Each row is a point. The window is the flat piece filled in between its corners: a triangle in 3 columns, a solid with four corners in 4, and so on. A path goes straight from each point to the next, and from the last back to the first. List the points from which the path goes on through the window.
(in the rows, 128 means zero)

Window, 4 rows:
[[ 96 129  92 140]
 [119 168  43 100]
 [108 136 176  72]
 [142  84 159 156]]
Path:
(1): [135 166  72 143]
(2): [124 106  77 122]
(3): [ 99 105 115  92]
(4): [156 163 181 130]
(5): [160 176 134 148]
(6): [104  78 121  89]
(7): [ 79 126  27  85]
(8): [136 154 108 138]
(9): [182 154 147 157]
(10): [121  39 172 140]
(11): [105 128  64  92]
(12): [149 179  88 142]
Through the window after points: 3, 7, 11

Window:
[[151  88  96 157 114 140]
 [148 127 116 117  76 158]
 [106  98  91  90 169  95]
 [185  99 148 138 123  78]
 [  7 130 124 125 168 212]
 [162 137 110 171  76  89]]
Path:
(1): [ 91  37  73 122 107  81]
(2): [135 141 112 102 179 128]
(3): [188 145 101 127 142 162]
(4): [ 83  77 137 122  86 125]
(5): [ 98  90 135 139 104 155]
(6): [138 176 116 152 107 156]
(7): [166 117 122 145 131 134]
(8): [118  83 124 133 102  97]
Through the window after points: 1, 7

Window, 8 rows:
[[116  98 114 131 133 114 147 120]
 [101 150 103 145  76 123 176 130]
 [169 109 114  94 125 105 101 158]
 [101 126 175 140  73 121 179 113]
 [103 138 161 172 105 132 168 161]
 [144 195  81 182 114 175 116  72]
 [105 124 127   7 190 131 123 130]
 [129 107 107 135  99 156  96 144]]
Path:
(1): [164 119 130  88 135 158 137 108]
(2): [139  90 133 112 142 132 178 141]
(3): [ 91 147  96 101 125 105  71 107]
(4): [ 78 172 145 144  92 119 122 150]
(5): [161 117 122 163 119 160 177  99]
(6): [181  95 103 106 150 147 160 200]
(7): [ 64 134 153  82  99  95  98  91]
(8): [111 144 128  87 107 102 106 123]
(9): [150  97 113 114 147 168 175 113]
(10): [169 114  92 116 100 174 168 116]
(11): [103 134 120 144 104 123  98 143]
(12): [ 78 138 127 107 147 121 112 148]
Through the window after points: 2, 4, 10

Window, 9 rows:
[[178 164 130 143 125 202  97  41 146]
 [142 178 162  78 163 104  30 190 153]
 [ 82 201  81  86 141 162  40 194 144]
 [ 85  86 161  82 199  91 127 133  74]
 [175 144 102 170 102 148  50  36 139]
 [143  48 184 123 130  93 150 129 134]
 [155  73 112  99 188 141  91 106 133]
 [102 112 146 137 190  98 131 117 159]
 [242 163 104 149  96 118 119  56 151]]
Path:
(1): [135 118 153 148 156 174 104 136 135]
(2): [134 104 134  64 159  72  81  97 131]
(3): [126 114 111  81 136 119 108  55 131]
(4): [178 115 147 150 159 134 107  97 136]
(5): [119 114 139 139 172 116  86 157 118]
(6): [146 133 168  27 152 122  77  97 165]
(7): [143 123  96  85 106 116 115  61 175]
(8): [200 158 139 202 146 145  67  85 114]
(9): [174 128 131 149 191 168  93 122 100]
(10): [148  82 114  91 155 114 100  94 156]
(11): [124  99 166  85 150 118 108 100 124]
(12): [114 103 103 165 182 144  88 173 129]
(13): [181 166 166 174 148 144  83 145 110]
(14): [ 87 111  94  62 127 111  93  81 160]
(15): [134 143 118 107 130 125  80  81 153]
(16): [151 117 111 145 167 156  76 126 124]
Through the window after points: 7, 9, 15

Window, 11 rows:
[[144  98 115 121  95 127 136 111 125  99  90]
 [117 174 123 196  54 146 154  77 125 155  97]
 [116  53  30 166  83 140 136 159 120 129 224]
 [153 168 134 140  49  99 133 152  60  84 118]
 [224 194  92  83 135 205 138 148 156 144 177]
 [152 116 154 137  84 177 117  78 135 103 156]
 [132 102 140  69 110  24  87 106 115 202 146]
 [177 122 123 135  80  65 116 132 142 101 154]
 [246 163 194  38 141  88 205 171 103 129 125]
 [125 139 144 189 106  64 118 176  79 157 103]
 [117 211 134 127 142  78 134 123 118 149 143]]
Path:
(1): [164 146  97 140 104 111 129  85 101  98 147]
(2): [148 111 158 111  51 154 139 151 171 149 155]
(3): [143 140 141 130  87 110 132 155 144 147 148]
(4): [167 183  71 148 121  81 139  77  69 105 111]
(5): [168 143 104 126 109  81 121 107  66 127 166]
(6): [129 164 162 129  81 112 135 176 161 138  96]
(7): [150 162 163  95  66  87 150 174 132  71 131]
(8): [167 127 104 152  97 108 118 114 110 137 136]
Through the window after points: 5, 7

Window, 12 rows:
[[235 139 100  54 101 132 174 187 115 187 134  69]
 [ 92 136 132 174 104  61 168 155 144  69 154 178]
 [110 125 135 148 103 101 141  67 134 118 179 131]
 [243 174  94  10 100  94 150 134  68 167 113 124]
 [113 109 160 183  92 117  76 116 116  84 136 175]
 [ 81 150 150 179 164  93 122 109 169 131 107 177]
 [ 97 118 118  61 140 132 118 166  65  84 173  78]
 [108 148 178 108 105 156 164 127  79  87 117 122]
 [ 86 124 118 104 151 198 175 178  78 102 193 176]
 [147 134 106 236 125 109 115  61  61  56  99 125]
 [ 80 115 124 175  98 100 146 137  51 134 138 145]
 [105 142  79 171  74 116 121  87 136 101  82 150]]
Path:
(1): [123 194 143 116 111  89 134 145 113 116 148 153]
(2): [138 230 147 166 119 181 135 172 133  77 200 175]
(3): [108  41 135  82 114  71 148 101  53 133  83 101]
(4): [145  55 119 109  92 136 158  60 145  93 136 146]
(5): [ 97 197 133 154 132 131 109 204  51 120 152 165]
(6): [ 92 188 145 163 115  92  93 164 129 107 190 125]
(7): [157  76 121  70 111 153 169 109  70 109 107 114]
(8): [149 100  98  99 127 130 160 169 120 133 148 142]
(9): [136 159 122 118 111 120 130 135  88 125 155 103]
(10): [ 85 178 131 168 110 127 148 102  78  91 152 120]
(11): [187  56 143 134 116 116 127 119  95  97  76 150]
(12): [105 101 122 167 136 114 148 123 127 125 118 150]
Through the window after points: 4, 6, 10, 12

Window:
[[191 104 164  44 159  87 168 110 145 141 144 176 118 176]
 [115  58  59  63 107 129  52 104  80 120 120 144 119 146]
 [ 96  96  84  87 128 143 209  88 129 161 108 113 139 185]
 [161 215 149 126 118 128 182 145 144  77  61 144  46 150]
 [119 135 152 176 154 162  97  46 167 147  97 158 147  66]
 [148 157 138 131 147 136  71 121  85 192  83 183 151 135]
 [146 118  66 136  91 155 204 191  67 130 137 209 166 136]
 [152 224 139 106 168  79 142  99 163 138 185 147 167 141]
 [115 138 180  35  75  59 171 175  98 117 148 151 165 121]
 [137 145 158 166 108 118 167 153 106 130  74 168 188 209]
 [122 183 186 123 209 111 124 138 110 114 136 125 115 196]
 [169  86  63 176 125 120 134 136 126 162 115 166  70  97]
 [ 55 145  89 125  60 139 148  90  65 144 170 172 148 165]
 [138  98  91  63  82 139 151 152 173 155 168 166 107 128]]
Path:
(1): [117 141 111 121 139 126 122 137 120 130 103 193 142 144]
(2): [183 158 144 116 119 120 145 112  83 184 157 112 154 153]
(3): [150  90 137 134  90 151 181  97  94 130 146 116 124 164]
(4): [ 87 159  74  70 164 107 155 134 171 167  87 175 145 156]
(5): [ 98 101 113 112 107  87 111 130 143 138  77 239 102 151]
(6): [179 124 117 111 126 151 177 140  88 144 145 115 125 136]
(7): [219 186 145  66 152 157 138 140  57 195 192 110 105 107]
(8): [ 48  80  84 144  93  92 151 124 165  87  81 225 157 165]
(9): [ 70 139  94 111 173 117 140 128 129 137 149 182 137 162]
(10): [230 166 194 135 115 121 144 103 125 136 102  90 112 133]
(11): [191 127 115 125  98 148 178 135 114 156 131 104 125 138]
(12): [101 125  95 117 151  98 136 117 132 138 126 202 125 137]
Through the window after points: 1, 3, 9, 11

Window (14 x 14):
[[ 69 117  96 156 162 159 104 152 142 130 169  99 132 159]
 [148 152  85 170 122 102 138 108 158 181 138  94 167 119]
 [161  88 159 174 107 137 112 107 119 198 136 209  84 103]
 [147 170 116 130 107 112 149 116 193  49  87 142 164  81]
 [118 116 142 173 212  90  75 151 101 113 165  79 170 110]
 [ 87  66 150 211 145 116 160 135 136 113 173  81 169 144]
 [219  81 172 150 100  92  89 112 222 223 188 165  42 118]
 [131  92  39 155 113  86 170 143 187  80  32 135 132  88]
 [ 73 131 164 159 193 132 141 172 157 162 127  80 159  94]
 [173 127 213 166 169  85  97  85 149 207 150 150  60 189]
 [221  96  94  66 128 138 206 118 142  58  45 145 145  91]
 [155  74 174 111 133 101  81  56 187 192 126 158 124 125]
 [148 100  84  76 146  81 214 154 159  74  88 216 178 101]
 [132 120 150 126 108  98 111 180 119 116 100  91 179 149]]
Path:
(1): [149 106 125 172 161 156 126 167 181 141 109 131 176 151]
(2): [189 115 133 185 160 150 117 129 197 112 105 183 162 163]
(3): [106 111 123  95 125  60 149 102 132 164 149  98 108  57]
(4): [132 104 126 146 128  68 143 115 137 152 115 113  77  80]
(5): [151 118 138 157 163 183 127 125 180 124 135 186 181 146]
(6): [160 100 141 178 186 172 145 189 169 136 123 152 185 171]
(7): [ 92 115 121 136  92  36  97  64 137 151 140 105  94  65]
(8): [ 66 142 105 140 113  90 186 130 128  89 121 110 100  94]
(9): [214  77 120 150 175 137  90 128 176 145  69 147 216 129]
(10): [177 127 122 208 149 151 114 163 177  98  86 162 177 136]
(11): [129 122 135 117 117  93 142 108 149 123 125 132 123  97]
(12): [ 59 135 122 133 113  39 102 122 124 139 119  55 113 120]
(13): [165 108 145 170 146 132 130 133 177 151 139 163 143 125]
(14): [159 114 139 166 146 134 107 128 163 145 149 133 132 140]
(15): [107 109 135 151 131  94 120 109 146 164 124  86 109 104]
(16): [ 85 134 138 145 123  71 114 103 127 143 167 120 109  95]
Through the window after points: 10

Window, 14 rows:
[[ 73 122 155 163 103 168 115 109 135 183 180 138 130 106]
 [139 171 182 132 140 156 131 116 137  73 105  88 208 101]
 [144 132 162 104 101 130  82 111 171 202 175 145 201 101]
 [134 206  79  69 145 155 130 140  89 135 153  70 185 123]
 [ 74  96 132 127 172  95 125 113 149 226 183 173 168  83]
 [132 181 105 103 127 162 100 215  73 139  92  80 156  88]
 [138  78 184 114  90 144 126 137 192  74 140  67  94 138]
 [ 88 101 114 134  88 160 150 159 184 180 119 173 110 154]
 [ 34 106  89 107  81 152  82 161 210 161 147 187  88 101]
 [ 92  93 139 135  44 122 121 167 175 100 156 213  54 133]
 [ 93 202  76 110 153 157  74 242 104 143 149 107 175 162]
 [112  78 188  80  87 170 105 122 131  75 114 122 136 153]
 [ 62  90  96 160  79  94 107 116 153 186 150 145 158 118]
 [138  95 157 138 112 142  84  86 170 106 110 136  81 148]]
Path:
(1): [ 83 141 154 108  82 120 117 142 186 167 118 102 119 116]
(2): [ 70  61  71 126 116 184  80 159 173 112 182 222 101 115]
(3): [123 100  83 123 125 168 104 160 164 110 176 166 129 111]
(4): [ 32 137 174 132  65 133 106 120 160 197 130 138 106 116]
(5): [ 68 161 137 118  94 124 120 162 135 167 156 140 105 136]
(6): [139  62  85 117 129 176  82 142 157 127 126 117 182 107]
(7): [144  79 101 141 106 212 153 144 132 104 196 151 137 125]
(8): [ 58 164 156 110 103  74  50 134 169 168  77 152 108 129]
(9): [ 55 173 164 101  93 131 157 166 127 172 152 126 137 127]
(10): [129 112  94 157 139 180  51 145 134 136 155 126 152 123]
(11): [127 104 101 130 110 121 115 152 128 149 167 135 169  90]
(12): [ 70 138 165 105 161 128 112 105 164 215 152 154 153 117]
Through the window after points: 1, 3, 9, 11

Window (14 x 14):
[[164 163 128 135 164 165 205 133 106 127 114 177  87  61]
 [129 105  74 156 108 171 123  55  93 118  77 161 125 160]
 [112 129 106 136 139 184 143 159  55  72 170 153  93 115]
 [214 124 133 187 214 103  67 172 148 186 131 141 165 179]
 [ 52 135 174 133  83 102  50  77  90 134  37  80  86  99]
 [141  83 179 130 118 112 119 137 162 195 157 190 174 108]
 [117 142 117 113  72 110 114 137  66 169  99  91  90  38]
 [ 79 175  79 116 128  82  73 124  44  98 136 215  64  82]
 [130 124  83  95 136 127 187 189  76  64  41 112 151 158]
 [145  81 170 221 169 191  50 114 117 169 129 190 199  62]
 [128 131 196 150  33 125 165 125  48  89 107 110 193 105]
 [107 112 157 116 121  58 225 134  81 152 133  91 179  95]
 [160 118 142 170 115 105  83 101 182 134 147 100 187  85]
 [153 168 127 100 155 163 167 127 124 163 116 114 192 124]]
Path:
(1): [ 95 133 125 154 129 124 155 160 106 157 104 169 128  92]
(2): [104 141  90 162  96 145 162 143  87 121 119 130 115  93]
(3): [141 129 159 100 165 115  96 118  74  92  94 130 144 129]
(4): [143 127 122 117 144 138 133 121  74 103 128 132 131  99]
(5): [ 87 141 118 204  81 121 118 158 128 176 113 167 111 133]
(6): [110 138 113 175 105 139 116 135  93 128  99 145 157 143]
(7): [172  77 126  76 147 148 157  69  97  96  76 124 120  83]
(8): [202  72 149  59  71 105 126 138  54  83 165 164 165  68]
(9): [ 39 213  98 190 160 117 138 122 112 159  69 117  90 142]
(10): [110 189 103 192  69 155 173 142 100 199 114 138 138 130]
(11): [159  91 136 132 150 141 114 108 116 120 106 130 157 116]
(12): [176 136 120  99 112 111 128 101  78 115 108 140 128  85]
(13): [ 82 148 122 163 130 130 122 154 108 149 124 148 104  79]
(14): [124 174 104 207  66 143 154 153 128 156 121 134 131 109]
(15): [145  82 180  55 203 107 119 135  69  97  97 131 171  79]
(16): [176 130 137 111 128 123 115  93  96 126 140 132 126  95]
Through the window after points: 4, 6, 12, 16

Window (14 x 14):
[[129 109 143 114 119 169  54 132 154  94  73 191 149 164]
 [106 136 113  68 113 179  81 165 114  81  11 125 124 158]
 [ 77 134 126 119  90 159  59 183 114 112  88 156 154 105]
 [182 129 117 109  94  94 101 139 185 139 137  47  92 144]
 [170 150 123 179 127  54 171 141 126 102 118 154 164 121]
 [ 45 122 164 106 113 153  84 130 132 119  63 127 211 142]
 [136 174  83 128 155 127 162 136 156 165 119 145 136 130]
 [ 93 122 106 114 169 163  62 121  71 123  66 139 145 141]
 [124 112 144 153 181 102 186 144 147 115 123 146 114  96]
 [120 142 144 141   9  95 143  93 146 143 148 100  92 150]
 [154 172 182 137  70 149 123 144 131 165 143  76 110 167]
 [140 152 135  79 147  74 151 142 115 118 139 164 136 123]
 [151 117  86 120 137 114 175 157 136  76 167 112 137 154]
 [176 181 149 131  65 126 147  85 167 114 171  62 110 100]]
Path:
(1): [156 114  95  69 102 153 138  88 152 161 110 119 144 102]
(2): [138 176 175 191  78  59 106 177 146  86 152  73  83 179]
(3): [139 249 147 126 137  34 145 147 148 109 111 146 102 157]
(4): [133  72 108 120 106 180 118 140 119 118 108 120 138 112]
(5): [148  79 138 100 114 140 127 125 123 160  94 129 150 139]
(6): [ 93 168 124 132 119 122 114 152 141 108 104 134 140 144]
(7): [122 156 139 116 118 125 118 132 158 112 111 109 108 141]
(8): [139 123 128 121  90 132 132 150 130 125 112 123 155 130]
(9): [152  64 117 112  90 150 118  85 169 161 101 128 156  84]
(10): [126 172 139 121 136 123 112 170 123 107 108 123 132 159]
(11): [103 172 126 122 149  89 128 155 132 103 144  85 108 153]
(12): [187 122 126 113  77 133 127 111 158 132 124 119 135 112]
Through the window after points: 1, 11

Window (14 x 14):
[[137 149  95 127 138 132 107 132  95  88 157  86  71  99]
 [ 93 161  95 142 154 143 125  90  95 146 114 147 117 129]
 [142  79 104 167 168 136 111 100 115 179 157 138 115 104]
 [190 159 142 125 118  58 148 144 104 110 143 159  62 112]
 [125 129 143 197  85 108 160 137 127 101 141 107 155 109]
 [126 172 173 167 173  93 101 206 123 156 249 132  98 180]
 [123 167 113 129 172 161 156  74 167 139 138  99 150 101]
 [165 128 125 119 167 111 143  70 147  48  67  90 119 127]
 [115  69 182  87  99 164 169 119 156  85 119 129 179  92]
 [116 124  89  98 125  89 136 125 154 115 147 128 124 130]
 [102 135 141 167 146 118 139 156  94 155  81  66 103  87]
 [105 160 140 118  78 158 127 140 172 119  79  87  90 155]
 [137 118 128 102  87 125 126 139  87 218 164 118 134 199]
 [157 160  84 163 209 166 123 227  93 110 119 104  72  89]]
Path:
(1): [106 123 141 138 156 140 159 125 122 145 148 124  70 145]
(2): [155 153 133 146 131 103 120 144 110 117 134 111 120 111]
(3): [166 210 110 123 121 113  82 145 106 111 108 116 142  88]
(4): [126 109 121 147 152 133 154 132 120 112 134 100  94 131]
(5): [115  98 133 145 119  92 180 128 130 134 139 120  98 135]
(6): [152 166 124 146 147 144  91 126 113 122 141 117 143 121]
(7): [167 166 133 122 167 142 113 139 143  99 102 133 131  85]
(8): [ 86  91 102 157 140 136 186 129 104 135 155  63  92 149]
(9): [110 139 127 141 120 181 171 111 135 130  93 107  81 140]
(10): [132 137 141 111 117 108 107 138 152  99 117 103 139 121]
(11): [148 131 109 152 132  84  53 188 169 137 163 119 135  71]
(12): [109 142 140 117 130 164 226  77  68 127 117 119  90 169]
Through the window after points: 3, 5, 7, 9

Window (14 x 14):
[[184 114 192 136 157 183 178 101 113 136 172 157  85 124]
 [175 151 133  86 182 125 113 144 111 111 192 128 229  76]
 [134 111  42  93 221 129 117  96 141 147  75  98  76 136]
 [137 150 154 162 131 127 120 106 128  47 104 118 124  94]
 [117  83 121 122 126 142  94 167 136 131 192  98 128 114]
 [162 135 147 181 102 135  74 129  80 140 146 146 113  96]
 [134 170 154  89 117 131  87  60 115  90 160 153 176  28]
 [182  98 149  29 146 114 170 117 123  75  29 105 107 128]
 [129 165  92 113 112  73 148 133 173 154 197 195 105  65]
 [149 105 130  84 212 200 176 156  97 164 141 153 197  43]
 [138  84  46 152  99 146 145  74 102 157 138 185 184 104]
 [113 204  99 107  84 192  93 149 151 112  74 122 104 210]
 [193 156 103  82 134 121 175 107 178 116  92  67  47  96]
 [101 241 212  97  63  71 121 106 112  66 122  67 136 115]]
Path:
(1): [124 126  78 100 172 149 158 122  70 127 143 112 140  79]
(2): [163 119 126 107 155 159 134 120 156 148 112 153 149 102]
(3): [136 168 171 118 118 131 133 105 141 114  93 101 139 112]
(4): [156 123 124  57 134 102 151 131  66  74 198 142  82 113]
(5): [202 106  58 120 140 162 112 139  59 148 188 147 100  96]
(6): [101 146 213 117 134 118 147  99 203  99  57 118 137 123]
(7): [144 119 138 117 123 119 149 117 152 125 124 119 147  99]
(8): [151 188  69  56 145 159  90 114  31 132 179 174 149 101]
(9): [137 151 107  71  89 122 136 101  99  70 189 171  98 120]
(10): [138  86 134 175 173 156  97 153 168 179  94  59 171  80]
(11): [167 107 146 126 163 121 153  97 144 200 106 127 168 112]
(12): [137 162  92  69 128 155 116 144 118  52 168 126  67 100]
(13): [153 137 100 108 153 177 138 121  83 115 117 108  95  93]
(14): [151 139 171  74 145 109 160 132 170 122 110 135 180  95]
(15): [167 138 140  99 148 128 118 110 155 145 117 148 151 124]
(16): [129 122  95  94 142 141 149 143  78 103 174 107 137  55]
Through the window after points: 1, 3, 9, 13

Window:
[[122  78 216  84 166  58 114 130 116 148  80  98 191 115]
 [192 116 150  23 162  99  71 162 116 185  97 110 200  81]
 [166 155 173 129 136  53  68 183 111 136  48 119 183 111]
 [108  87 136  65  63 125 123 127 193 104 140 144  80  33]
 [143 133 128 113 110 117 107 133 135 103 188 150 135 176]
 [ 60 136  94 139  31 139 167  99 214  92 151  75 175 168]
 [ 18 109 104 158  64 199 104 109 157 103 134 104 125 140]
 [ 79 157  88 168  87 164 177  63 153 128 125 151 137 149]
 [145  97 159  81  96 132 140 187 176 173 111  94  60 104]
 [ 70 168 120 104 166 116 159 148 132  62  92  90 194 162]
 [ 22 141  55 152 120 113 113  94 206 134 153 149 138 165]
 [118 203 175 125 163  85 104 143 114 152 155  90 185 109]
 [ 59 167  89  86  88  97 112  61 130 108 126  89 127 173]
 [ 98 138 110 110 139  46 131 167  56 150 125 109 210 127]]
Path:
(1): [ 98 131  91 132 133 101 141 103  96  87 133  91 130 112]
(2): [132 129 120 130 121 112 124 144 138 128 110  33 118 104]
(3): [ 67 122 154  80 112  98 131 117 155 129 111 156 183 136]
(4): [128 165 154  86  80 133 124 162 123 141 121 142 158 157]
(5): [ 95 108 136 126 144  84 123 111 144 114 126  73 159  93]
(6): [128 133  69 144 159  98  73 113  89 159  51  18 173 140]
(7): [ 89 136 174 109  92 111 124 157 165 116 140 166 145 118]
(8): [ 90 180 157 102  49  87  91 143 111 166 118 165 138 166]
(9): [115 111 140 104 159 123 129 110 167 108 122  83 161 104]
(10): [129  96 128 125 159 107  96 131 143 140 137 107 129  72]
(11): [ 94 149 146  88  78 103 131 124 132 147 113 116 165 159]
(12): [ 94 145 177  78 117 112  73 170 202 186 125 172 178 171]
Through the window after points: 6

Window (14 x 14):
[[115  56 119 130 145  67 137 132 194 121 116 107 160 158]
 [163 142 108 117 116 112 117  81  74 112 133  92  91  76]
 [  8 170  66 244 149  56 106  92 111 147  93 102  80  66]
 [110 117 158 177 133 163 143  77 189 107 127 159 135  67]
 [136 151 178 170 167 101 178  48  85  90 139 149 138 135]
 [ 73 131 110 189 192  95 109  80  59 124 181 114  99 118]
 [127 149 174  62 171  98  42  98  65  84  81 160  83 169]
 [ 89 149 172 162 128 234 198 180 181 207  41  81 167  92]
 [119 167 166  80  88  90 124 167 127 118 181 116 159  54]
 [135 152 124 147 120 130 188  98 192 171 167 129 132 185]
 [161 103 102 144 158  74 155 185 140 133 150 159 143 157]
 [150 169 160 193  75 139 125 106 133 183 155  96 151 107]
 [127 113  70 140 104 102 137 139 145 102 153 128 179 180]
 [176 158 139 111 200 104 140 196 157  83 156  94 181 128]]
Path:
(1): [ 95 136 141 175 144 104 146 109 117  96 162 104  99 123]
(2): [110 134 119 150 168 112 109  97 100 149 149 143 148  98]
(3): [168 118  87 127 187  72 118 102 133 171 171 148 118 104]
(4): [101 140 154 162 103 113 144 122 128  76 128 120 139 143]
(5): [ 64 122 149 159 104 184 158 144 139  67 125  78 110  69]
(6): [185 173 142 139 176  68 133  97 135 239 131 159 156 161]
(7): [127  94 108 120 119  94  94  55 128 201  93  47 217  98]
(8): [138 159 143 172 114 125 144 144 138 124 160 140 124 133]
(9): [141 160 163 106  95  83 146 166 129  72 134 100 112 146]
(10): [105 131 105 160 185 125 108 111 137 185 166 141 191  53]
(11): [116 161 137 154 174 120 172  31 121 177 135 158 170 128]
(12): [136 105 143 147  94 108  93 226 144  74 135  63  67  87]
(13): [107 121 122 161 125 126 157 142 147  82 143 106 140 139]
(14): [173 163 137 103 134  86 114 105 137 193 120 163 152 130]
(15): [134 150  63 112 182  27 150  99 133 145 123 195 210 135]
(16): [124 131 156 143 119 139 108 122 127 109 131 113 112 132]
Through the window after points: 1, 7, 9, 15
